Each row of a before or after table is a point. The points were changed in one or more steps. Then noise was added and the rows were shuffled. The steps act on columns, c1 being the first. What was done? A step turns or swaps two columns, mirrors them in a line or flattens them onto one, adds a multiple of one to another, or multiplies or shifts one. Angles are multiples of 10 degrees, from the lower column toward the higher: turns from -170 to 170, lines from 10 to 170 but not 90. Use the fewest steps. Two steps may share a column if one is a turn and the other turns, adds or multiplies; they go together, in the order done. Otherwise the lowest column goes first.
(in the rows, 128 means zero)

Before (8 x 2):
| 196 | 124 |
| 139 |  65 |
| 118 | 124 |
| 115 | 113 |
| 144 | 130 |
| 155 | 110 |
| 104 | 183 |
| 129 | 119 |
After (8 x 2):
| 116 | 133 |
| 138 | 189 |
|  99 |  76 |
| 194 | 130 |
| 126 | 134 |
| 150 | 143 |
| 143 | 121 |
| 113 | 141 |
Steps: multiply c2 by -1

Before (13 x 4):
| 112 | 149 | 121 | 166 |
| 145 | 148 | 102 | 131 |
| 140 |  92 | 125 | 105 |
| 182 | 126 |  98 | 174 |
| 134 | 124 | 136 | 155 |
| 170 |  89 | 118 |  96 |
|  93 | 143 | 123 | 124 |
| 145 |  86 |  78 | 119 |
| 155 | 111 |  92 | 104 |
| 105 | 106 | 130 | 127 |
| 154 | 137 | 148 | 113 |
| 129 | 109 | 115 |  85 |
| 109 |  87 | 144 | 151 |
After (13 x 4):
| 142 | 133 | 171 | 121 |
| 197 | 154 | 142 | 126 |
| 133 | 153 |  48 | 156 |
| 110 | 151 |  92 | 139 |
| 102 | 156 | 103 |  99 |
| 122 | 165 |  68 | 105 |
| 150 | 124 | 118 | 143 |
| 146 | 116 | 167 | 175 |
| 137 | 173 |  63 |  75 |
| 138 | 215 |  80 | 110 |
|  98 | 119 | 158 | 146 |
| 136 | 101 | 133 | 105 |
| 135 | 176 | 117 |  92 |
Steps: turn c1 and c4 by -40 degrees; multiply c2 by 2; turn c2 and c3 by 120 degrees

Before (9 x 8):
|  67 | 138 | 168 | 157 | 118 | 134 | 132 | 170 |
| 122 | 131 | 110 |  18 | 136 | 147 | 149 |  88 |
| 117 |  89 | 132 | 141 | 148 | 138 | 135 | 152 |
| 133 | 133 | 160 | 158 | 149 | 121 | 180 | 147 |
| 151 | 132 | 107 | 164 | 122 | 132 | 120 | 133 |
| 140 | 143 |  96 | 130 | 122 | 144 | 166 | 158 |
| 123 | 105 | 126 |  94 |  99 | 122 | 142 | 130 |
| 118 | 123 | 104 | 161 | 118 | 143 | 164 | 122 |
| 130 | 130 | 158 | 146 | 121 | 167 | 164 | 147 |
After (9 x 8):
| 129 | 144 |  95 | 141 | 123 | 144 | 168 | 203 |
|  96 | 132 | 107 | 158 | 122 | 134 | 119 | 137 |
| 233 | 132 | 110 | 104 | 137 | 147 | 149 |  27 |
| 112 |  88 | 134 | 120 | 147 | 138 | 136 | 185 |
|  90 | 137 | 165 |  73 | 118 | 134 | 133 | 233 |
| 102 | 132 | 161 | 139 | 150 | 122 | 179 | 176 |
| 161 | 106 | 127 | 117 | 100 | 123 | 142 | 135 |
|  92 | 123 | 105 | 122 | 121 | 143 | 163 | 111 |
| 111 | 129 | 157 | 133 | 122 | 168 | 163 | 175 |
Steps: turn c1 and c4 by 80 degrees; multiply c8 by 2.5

Before (14 x 9):
| 101 | 116 | 102 | 204 | 167 | 137 |  68 | 143 | 103 |
|  96 |  98 | 132 | 170 | 104 | 100 | 103 | 127 | 134 |
| 129 | 154 | 175 | 136 | 123 | 148 | 172 | 152 | 143 |
| 153 | 127 | 161 | 122 | 167 | 163 | 177 |  91 |  99 |
| 136 | 137 | 196 | 106 | 125 | 154 | 189 | 139 |  75 |
| 140 | 167 | 145 | 135 | 142 | 166 | 127 | 142 | 131 |
| 134 | 166 | 132 | 156 | 154 | 180 | 124 |  62 | 118 |
| 118 | 181 | 112 | 114 | 112 | 102 | 109 | 166 | 147 |
| 115 | 100 | 150 |  99 | 119 | 121 |  96 |  78 | 117 |
| 147 | 112 | 155 | 123 |  90 |  85 | 182 | 122 | 146 |
| 119 | 109 |  98 | 134 | 123 | 188 |  87 | 114 |  87 |
| 174 | 146 | 180 | 134 | 106 | 113 | 108 |  98 | 138 |
| 112 | 118 | 165 | 142 | 147 | 159 | 143 | 155 | 124 |
| 117 | 147 | 150 | 137 | 114 | 140 | 109 |  96 | 103 |
After (14 x 9):
|  64 | 189 | 145 | 183 | 158 | 123 | 137 | 159 | 151 |
| 162 |  67 | 175 |  86 | 110 | 173 | 115 | 170 | 156 |
| 135 | 169 | 131 |  90 | 111 | 143 | 113 | 151 |  84 |
| 152 |  81 | 149 | 122 |  98 | 136 |  95 | 101 | 116 |
| 120 | 129 | 107 | 120 | 123 |  17 | 184 |  93 | 157 |
|  83 | 161 | 152 | 142 | 107 | 130 | 108 | 115 | 124 |
| 178 | 140 | 176 | 133 | 107 |  76 | 152 | 121 |  96 |
| 162 |  82 | 153 | 122 | 151 | 191 | 110 | 179 | 103 |
| 120 | 139 | 152 | 120 | 102 | 104 | 151 | 155 | 104 |
| 122 | 120 | 146 | 150 | 142 | 124 | 164 | 166 |  70 |
| 137 |  78 | 174 | 115 | 131 | 134 | 137 | 106 | 145 |
| 141 | 116 | 147 | 132 | 144 | 110 | 165 | 125 | 140 |
| 116 | 116 | 167 | 115 | 148 | 180 | 112 | 130 | 156 |
| 110 | 173 | 105 | 140 | 108 | 192 | 124 | 167 | 129 |
Steps: turn c3 and c4 by -30 degrees; turn c1 and c4 by 30 degrees; turn c2 and c7 by 110 degrees; add -1.5 times c7 to c6; turn c8 and c9 by 110 degrees; turn c5 and c8 by 20 degrees

Before (10 x 12):
| 162 | 134 | 126 | 168 | 140 | 174 | 126 | 153 | 138 |  66 | 141 |  81 |
| 143 | 170 | 172 | 130 |  78 | 154 |  90 | 154 |  87 | 156 | 125 |  95 |
| 118 | 134 | 159 | 118 | 138 | 135 | 100 | 120 |  82 | 137 | 119 | 113 |
| 175 | 106 | 176 | 123 | 117 | 157 | 108 | 157 | 162 |  75 | 122 | 104 |
| 128 | 146 | 158 | 125 | 126 | 134 | 117 | 107 |  75 |  76 | 102 | 170 |
| 154 | 129 | 167 | 130 | 110 | 115 |  66 | 119 | 127 |  46 | 124 |  86 |
| 122 | 160 | 159 |  96 |  77 | 206 |  86 | 159 | 122 | 121 | 140 | 102 |
| 114 | 126 | 133 | 159 | 135 | 129 | 150 | 126 |  98 |  95 | 168 | 145 |
| 134 | 125 | 104 | 142 | 130 | 118 | 133 |  90 | 105 | 100 | 133 | 157 |
| 149 | 121 |  76 | 149 | 143 | 148 | 150 | 165 |  86 |  80 | 174 | 129 |
After (10 x 12):
| 183 | 130 | 103 | 138 | 148 | 132 |  63 | 164 | 100 |  48 | 126 |  86 |
| 181 | 123 | 137 | 146 | 104 | 119 | 149 | 148 | 195 |  80 | 173 | 131 |
| 159 | 148 |  69 | 147 | 126 | 122 | 115 | 114 | 139 |  77 | 102 | 172 |
| 173 | 170 |  75 | 152 | 158 |  83 |  89 | 182 | 122 | 156 | 125 | 108 |
| 153 | 160 |  94 | 107 | 133 |  35 |  88 | 188 | 110 | 123 | 139 | 129 |
| 205 | 107 | 121 | 123 | 123 |  95 | 109 | 171 |  70 |  75 | 121 | 112 |
| 148 | 136 |  75 | 136 | 116 | 128 | 101 | 140 | 135 | 137 | 118 | 112 |
| 164 | 127 | 133 | 140 | 132 | 140 | 133 |  88 | 162 | 101 | 134 | 154 |
| 143 | 125 | 113 | 166 | 121 | 131 | 148 | 110 | 145 |  96 | 168 | 143 |
| 190 | 135 | 150 | 163 |  95 |  92 | 127 | 156 | 121 |  68 | 142 |  92 |
Steps: shift c1 by 30; turn c3 and c9 by -130 degrees; turn c3 and c4 by -20 degrees; turn c5 and c6 by 150 degrees; add -0.3 times c6 to c12; add -0.7 times c7 to c8
